Rows are points. A path goes straight from each point to the next, and from the last back to the first. The post is the endless flat space through its rows: a point in 2 columns, a line in 3, a plane in 4, and so on, so that a path can go around it. How many times does the path go around the post? Going back the other way cancels.

Post (1 x 2)
[[-0.02 -0.02]]
Path (21 x 2)
[[-0.10 -0.47]
 [-0.54 -0.21]
 [-0.32  0.47]
 [ 0.24  0.29]
 [ 0.26 -0.29]
 [-0.08 -0.24]
 [ 0.22 -0.20]
 [ 0.09  0.13]
 [-0.21  0.34]
 [-0.25  0.11]
 [ 0.01  0.52]
 [ 0.42  0.17]
 [ 0.14 -0.34]
 [-0.42 -0.30]
 [-0.42  0.42]
 [ 0.08  0.46]
 [ 0.43 -0.11]
 [-0.01 -0.34]
 [-0.09 -0.57]
 [ 0.38 -0.13]
 [ 0.44 -0.22]]
Times around: 2

Post (3 x 4)
[[ 0.04 -0.34  0.15 -0.12]
 [-0.01  0.37  0.33  0.38]
 [-0.21  0.16 -0.08 -0.11]]
Path (21 x 4)
[[ 0.58  0.45  0.28  0.37]
 [ 0.01  0.20  0.01  0.12]
 [-0.30  0.06 -0.01  0.03]
 [-0.21  0.24  0.36  0.19]
 [-0.14  0.69  0.33  0.15]
 [ 0.02  0.17 -0.24 -0.32]
 [ 0.31  0.05 -0.05  0.43]
 [-0.36 -0.14  0.00  0.25]
 [-0.06 -0.33  0.46  0.10]
 [ 0.28 -0.26  0.49 -0.07]
 [ 0.61 -0.72  0.15 -0.28]
 [-0.08  0.04 -0.34  0.06]
 [-0.08 -0.12  0.32  0.67]
 [-0.54  0.37  0.50  0.25]
 [ 0.15  0.34  0.81  0.29]
 [-0.12  0.10  0.20 -0.04]
 [-0.75 -0.11 -0.25 -0.25]
 [-0.02 -0.17 -0.03  0.27]
 [ 0.50  0.11  0.21  0.37]
 [ 0.17 -0.41  0.25 -0.28]
 [-0.18  0.28  0.22 -0.11]]
Times around: 2

Post (7 x 8)
[[-0.19  0.23  0.31  0.09 -0.25 -0.06 -0.18 -0.59]
 [-0.08  0.10 -0.21  0.14 -0.02  0.18  0.46 -0.36]
 [ 0.26 -0.37  0.26  0.30 -0.14  0.26 -0.05  0.26]
 [-0.37  0.22  0.53  0.38 -0.06 -0.27 -0.38 -0.36]
 [ 0.16 -0.07  0.05 -0.09 -0.10  0.34  0.28  0.32]
 [ 0.33 -0.29 -0.25 -0.03 -0.18  0.12  0.24  0.09]
 [-0.08  0.20  0.02  0.22 -0.34 -0.01  0.27 -0.29]]
Path (30 x 8)
[[ 0.03  0.14  0.23  0.25 -0.29 -0.14  0.31  0.13]
 [-0.20  0.05  0.36  0.30  0.10  0.08  0.16 -0.79]
 [-0.16  0.46  0.22  0.31  0.35  0.43  0.43  0.09]
 [-0.14  0.14  0.18  0.10 -0.09 -0.36 -0.46 -0.22]
 [-0.22  0.28 -0.19 -0.03 -0.32  0.37  0.29  0.26]
 [-0.24 -0.21  0.24  0.16  0.19  0.14 -0.13 -0.43]
 [-0.67  0.35  0.57  0.18  0.10 -0.08  0.43 -0.17]
 [-0.07  0.48  0.26  0.34  0.04 -0.09  0.62 -0.41]
 [ 0.24 -0.25  0.37  0.80  0.10  0.30 -0.38 -0.33]
 [-0.03  0.41 -0.12 -0.39  0.02  0.32 -0.06 -0.50]
 [-0.27  0.76  0.21 -0.19  0.33  0.30 -0.07 -0.44]
 [-0.17  0.18 -0.50  0.53  0.20  0.13  0.48  0.11]
 [-0.36 -0.07 -0.03 -0.05  0.07  0.28 -0.10 -0.30]
 [ 0.05 -0.19  0.64 -0.10 -0.30  0.31 -0.39 -0.22]
 [ 0.53 -0.44 -0.16 -0.30 -0.04  0.42  0.33  0.14]
 [ 0.30  0.42  0.25 -0.48 -0.27  0.14  0.24  0.36]
 [ 0.48 -0.04 -0.27  0.14 -0.05  0.36  0.06  0.28]
 [-0.14 -0.12 -0.40  0.40 -0.43  0.19  0.18 -0.32]
 [-0.14 -0.13  0.23  0.38 -0.28 -0.07 -0.09 -0.48]
 [-0.28  0.25  0.59  0.16 -0.09  0.28  0.41 -0.11]
 [ 0.07 -0.11  0.50  0.34 -0.17 -0.44 -0.41  0.07]
 [ 0.42  0.11 -0.28  0.14 -0.54 -0.30  0.24  0.02]
 [-0.42  0.31  0.62  0.66 -0.16 -0.13 -0.29  0.02]
 [-0.52 -0.06 -0.28  0.29  0.35  0.03  0.20 -0.28]
 [ 0.03 -0.22  0.09 -0.29 -0.36  0.36  0.30 -0.04]
 [ 0.13  0.09  0.04 -0.33 -0.06 -0.17  0.54 -0.20]
 [ 0.05  0.26  0.24  0.74 -0.66  0.01  0.48 -0.57]
 [ 0.70 -0.33 -0.10 -0.67 -0.07  0.23  0.19 -0.04]
 [ 0.07  0.19  0.44  0.35 -0.01  0.29  0.15  0.45]
 [-0.14  0.38  0.63  0.38 -0.14 -0.14 -0.21 -0.05]]
Times around: 4

Post (8 x 9)
[[-0.36  0.59  0.28  0.17  0.06  0.02 -0.11 -0.11  0.32]
 [ 0.00 -0.10  0.35  0.26  0.23  0.23  0.11 -0.29 -0.05]
 [ 0.04 -0.12 -0.09  0.52  0.31  0.05 -0.21 -0.01 -0.26]
 [-0.07  0.22 -0.29 -0.07 -0.03 -0.14  0.08 -0.43  0.10]
 [-0.04  0.00 -0.10 -0.02  0.30  0.47 -0.02  0.23  0.17]
 [ 0.43  0.15 -0.03  0.33  0.09  0.05 -0.07 -0.16 -0.23]
 [-0.46 -0.23  0.44 -0.20 -0.44 -0.09 -0.30  0.41  0.04]
 [-0.20 -0.31  0.62 -0.04  0.21  0.47 -0.45  0.34 -0.25]]
Path (28 x 9)
[[-0.08 -0.36  0.64  0.04 -0.17 -0.08 -0.05 -0.58 -0.60]
 [-0.01  0.28  0.04  0.30  0.15  0.47 -0.31 -0.25 -0.43]
 [-0.35 -0.08  0.38  0.01 -0.61 -0.16 -0.62  0.41 -0.05]
 [ 0.05 -0.15 -0.06 -0.08  0.40 -0.05 -0.19  0.15  0.15]
 [-0.05 -0.42  1.02 -0.14 -0.61 -0.17 -0.01  0.17 -0.13]
 [ 0.13 -0.45  0.67  0.20  0.03  0.22 -0.11 -0.37 -0.93]
 [-0.09 -0.40  0.01  0.33  0.06  0.47 -0.17  0.18 -0.32]
 [-0.30  0.51  0.15  0.18 -0.20  0.08 -0.30 -0.14  0.14]
 [ 0.01  0.90 -0.19  0.33  0.26  0.41 -0.36  0.02 -0.04]
 [-0.30 -0.70  0.15  0.39  0.12 -0.37 -0.05  0.10 -0.60]
 [-0.02  0.05  0.37 -0.26 -0.29 -0.19 -0.22  0.53  0.10]
 [ 0.10  0.20  0.59  0.18 -0.18  0.02 -0.23  0.10  0.02]
 [-0.05 -0.83 -0.02 -0.07  0.35  0.66 -0.07  0.01 -0.25]
 [ 0.15 -0.25  0.46 -0.04 -0.44  0.37 -0.25  0.19 -0.56]
 [ 0.11  0.05  0.29  0.23  0.36  0.43  0.29 -0.06  0.15]
 [ 0.02 -0.40  0.24  0.14  0.03 -0.21 -0.34  0.31 -0.20]
 [ 0.71  0.56 -0.18  0.09  0.34  0.32  0.07 -0.57 -0.01]
 [-0.04  0.32  0.32  0.02 -0.12  0.28  0.03 -0.68  0.04]
 [-0.24  0.17 -0.41 -0.09 -0.14  0.22 -0.11 -0.07 -0.12]
 [ 0.44 -0.03  0.16  0.23  0.45  0.36  0.23 -0.11 -0.42]
 [-0.36 -0.27  0.13  0.04  0.58  0.34  0.21 -0.26  0.29]
 [-0.36 -0.44 -0.26 -0.05 -0.18 -0.23 -0.05  0.43  0.29]
 [ 0.37 -0.24 -0.32  0.39  0.21 -0.17  0.29 -0.04 -0.17]
 [-0.28  0.25  0.31  0.29  0.50  0.08 -0.11 -0.57 -0.27]
 [ 0.14  0.03  0.61  0.33 -0.17  0.46 -0.28  0.05 -0.35]
 [ 0.09  0.21  0.54  0.23 -0.13  0.16 -0.37 -0.44 -0.12]
 [ 0.10  0.70 -0.40 -0.16  0.06 -0.09 -0.34  0.20  0.29]
 [-0.15  0.02 -0.26  0.32  0.42 -0.05  0.17 -0.14  0.15]]
Times around: 0
